Rows are points. A path goes straight from each point to the next, and from the last back to the first. The post is the endless flat space through its rows: a point in 2 columns, a line in 3, a plane in 4, and so on, so that a path can go around it. Count how often the path circles the post. Going back the other way cancels.
In the rows, zero is written as 128.

Post (2 x 3)
[[158 110 157]
 [103 154  96]]
Path (25 x 3)
[[189 122 157]
 [160 127 198]
 [100 137 199]
 [ 87  88 112]
 [104 140  82]
 [186  60 166]
 [198  98 139]
 [177 170 143]
 [163 112 213]
 [ 80 122 164]
 [108  91 108]
 [140 120 106]
 [135 210  58]
 [143 183 162]
 [ 87 152 139]
 [ 90  87 137]
 [ 76 130  30]
 [181 125  98]
 [185 174 100]
 [138 191 129]
 [118 150 179]
 [ 64 172 147]
 [101 121 131]
 [110 129  98]
 [117 147  67]]
Times around: 4

Post (7 x 8)
[[111  91 117  91  67 168 150  85]
 [ 90 181 144 146 124 137 212 144]
 [156  92 148  73 118 114 115 104]
 [140 151 117 166 112 133 174 151]
 [162  95 107 102 148 150  54 130]
 [121  90 116 202 157 115 120 159]
 [110 151 145 139 111  93 128 138]]
Path (24 x 8)
[[ 85  75  95 120  47 165 156 127]
 [100  97 179 114  99 105 138 133]
 [129  94 163 153 114 165 156 115]
 [161 175 153 123 106 164 125 149]
 [115  89 108 149 103 156 147 142]
 [140  95  89 109  96 136 162 142]
 [155 187 119 160 124  99 249 149]
 [155 147 127 189 171 130 181 162]
 [174 173 138 127 128 186 129 149]
 [ 57 165 187 147  68 127 176 146]
 [ 87 168 190 103 151 116 142 107]
 [177 117  89  93 140 195 128 103]
 [110 185 160 118 135  58 138 146]
 [ 56 161 152 140  80  64 133 137]
 [146 146 108 115 124 183  93 161]
 [102 107 186 173 170 111 176 145]
 [100 120 139 133  74 124 166  85]
 [175  77  56 126 100 180  83 107]
 [132 114  53 121  92 173 127 153]
 [ 96 117 142  88 121 139 150 151]
 [128 175 139 145  69 158 102 162]
 [140  82 122 169 137 202 133 103]
 [116 134  93 206  93 156 231 126]
 [166 125  84 172 113 118 135 152]]
Times around: 2

Post (10 x 11)
[[204 103 121 126 192 138 162 157 152 122 159]
 [130 159 121 122 121 123 151 159  98 165 142]
 [131 114  56 126 173 144 178 142 155 106 134]
 [155  97  71 173 200 116 131 153 149 106 165]
 [188 134  86 161 172 137 132 166 148  65 144]
 [ 87 137 178  88  93  94  95 101 130 135 116]
 [123 132 132 113  78 103 122 123 137 137 142]
 [114 149 181 124  75 132 105 116  80 122 164]
 [110 132 175 111  86 149  89 124 131 141 125]
 [106 160 120  69  79 131  87  98 104 123 137]]
Path (25 x 11)
[[ 89 119  60 101 136 121 120 167 153 116 137]
 [165 146  65 110 155 100 125 159 150  90 183]
 [154 134 102 128 129 121 168 146 177  88 161]
 [ 58 119 113 152 143 168  84 169 172 131 121]
 [129 143  96 127 146 122 182 147 128 174 152]
 [249 193 156 111 106 155 142 133  89  67 161]
 [122  87 103 122 106  65 106  62 104 110 157]
 [156 136 177 110 124 156  93 127 102  97 137]
 [113 102 183  75 154 109  92  64 134 114 105]
 [ 52 148 153 106 103  66  69  56 112 224 133]
 [ 82 169 109  96 153  84 207 123 137 235  97]
 [113 123 176 115 121 175 171 128 140 147 100]
 [126 134 125  89  86 138 127 146 126 197 103]
 [156  99 130 133 122 171 113 136 101  33 175]
 [131 138 138 100 155 159 174 173 117 168 159]
 [130 143 136 125 113 178  70 115 142 114 168]
 [143 123  43 169 143 130 142 122 154 126 165]
 [121 148  71 126 128  87  51  87  95  96 155]
 [108  42 102 139 169  60 115  94 176 109 135]
 [123 104 120 100 176 132 195 167 145 166 133]
 [ 82 110  91  92 147  75 142 132 174 137 148]
 [139 180 110 107 115 131 138 118 132 146 162]
 [119 178  27 139 102  92  75 115  98 108 160]
 [178 133  83  85 134 122 171 127 127 171  98]
 [171  43 100 123 126  92 169 148 179 148 145]]
Times around: 3
